Each wall is flat, endless, passes through zero and stands at right angles to its row. A trip goes straight from one point to another. List the walls that it crosses, first one first.

Walls:
(1): [ 25 -46]
(2): [ 49 -14]
(3): [ -4 -16]
Trips:
[-26 -12] to [23 28] -> 3, 2
[  52 -109] to [ 8 20] -> 3, 1
[32  2] to [ -6 -58] -> 3
[-24  20] to [-32 -35] -> 3, 1
[ 8 18] to [38 18] -> 1
[-63  12] to [14 12] -> 3, 2
[11 13] to [-26  32] -> 2
[  2 -65] to [41 58] -> 3, 1
[40  8] to [-28  17] -> 1, 2

Walls:
(1): [  8  93  29  29 -10  -4 -22 -36 -15]
(2): [-10   3  31 -38 -56 -57 -85  80 -17]
(3): [ 35 -41 -51  19 -45 -34 -47  14  10]
(4): [-32  -3  20 -23  25 -17  -2  13   8]
Trips:
[ 80 -27  49  35  43 -10  -7 -23 -28] to [  9  -9  -3  51 -21 -25  48  20  33] -> 1
[ 30  17  -3 -16  33 -37 -66  19  45] to [-36  10 -42 -48   4  37   3 -26  -2] -> 1, 3, 2
[ 11 -85 -17 -32  19  44 -13  29 -32] to [-25  13  31  -1  12  39 -74 -77 -12] -> 2, 3, 1
[-39  52 -30  54  68 -51   1 -55  36] to [  9  25 -19 -30  22 -63  -7 -21  35] -> 3, 2

Walls:
(1): [ 22 -28 -38   6  24  44  23   8  15  17  47   2  33 -27  24  27  12 -53
  29   6   7  31   7 -58]
(2): [  9 -15 -41  40  22  -6 -16   0 -29 -34 -89 -38 -29 -18  19  -2 -13  54
 -71  17 -62   0 -39   4]
(3): [-17  32  40  42 -14  59 -12 121 -18 -48  -5 -27 -38   2 -22  -7  -1  55
 -37 -21  33 -17 -25 -34]
(4): [-78  10  42 -26  -6 -10  52 -27  33 -23 -15 -11 -16  -2 -29  -3 -17  27
  -3 -44   1  46  35  79]
Trips:
[  7  42   8  14 -44 -17 -21  76  -7 -50 -53 -13 -39  -7 -25 -23   0 -56
  17  13   6  63  52  18] to [ 18   0  -5  16  -9  17  42  14  10  36  -6  33 -32   9  32  66 -18  14
  60  31 -37  24  11 -54] -> 2, 1, 4, 3
[ 15  20 -25 -44 -46  46 -28  24 -27   9 -31 -78  31  51 -79 -43  25   8
  10 -42 -19 -60 -20  -8] to [ -7 -49 -14  -6  28 -15 -21  -9 -12  -7 -10 -49 -19 -21 -21  57  21 -58
   0 -15 -10  11  -2 -17] -> 1, 3
[ 44 -54 -38 -23 -76  19   8 -41 -62 -30 -26  65 -28 -27  21 -15  27 -31
  12  25  32 -24  11  41] to [ 43  38  15  31 -44 -51  82 -21  18 -12 -68  22 -26 -12 -11  37 -31 -24
  -6 -36  46 -18 -27  17] -> 2, 4
[-17 -57 -38  -9  51  20  28 -35 -44   8 -57  72  40   4 -32 -40 -31  35
  81   7  29  26  36  34] to [-22  41  19 -17  -6  -1  15 -10 -27 -23 -35 -15  15 -57  71 -57  42  17
  15 -31 -23 -36 -25   4] -> 1, 2, 3
[ -8 -62 -16  11  52  85  40 -23 -58   9   5 -13 -24  76 -18 -52  16  -7
  72  31  75  18 -59 -22] to [ 24  16 -24 -29  -8  12  -6 -28  -3 -31  14  71   6  36  -7 -24  27  19
  60   7 -14 -94  57 -22] -> 3, 1
[ 23  27  50 -29 -24 -51 -30  29  33  24  -2 -15  24  17  22 -54   3  20
 -18  -4  -3  -9 -33  11] to [ 29 -26  13 -32 -39 -29 -61 -57  35 -59  32  16  -1  86 -20 -13  18  27
   9 -15   6  30 -15  13] -> 4, 3
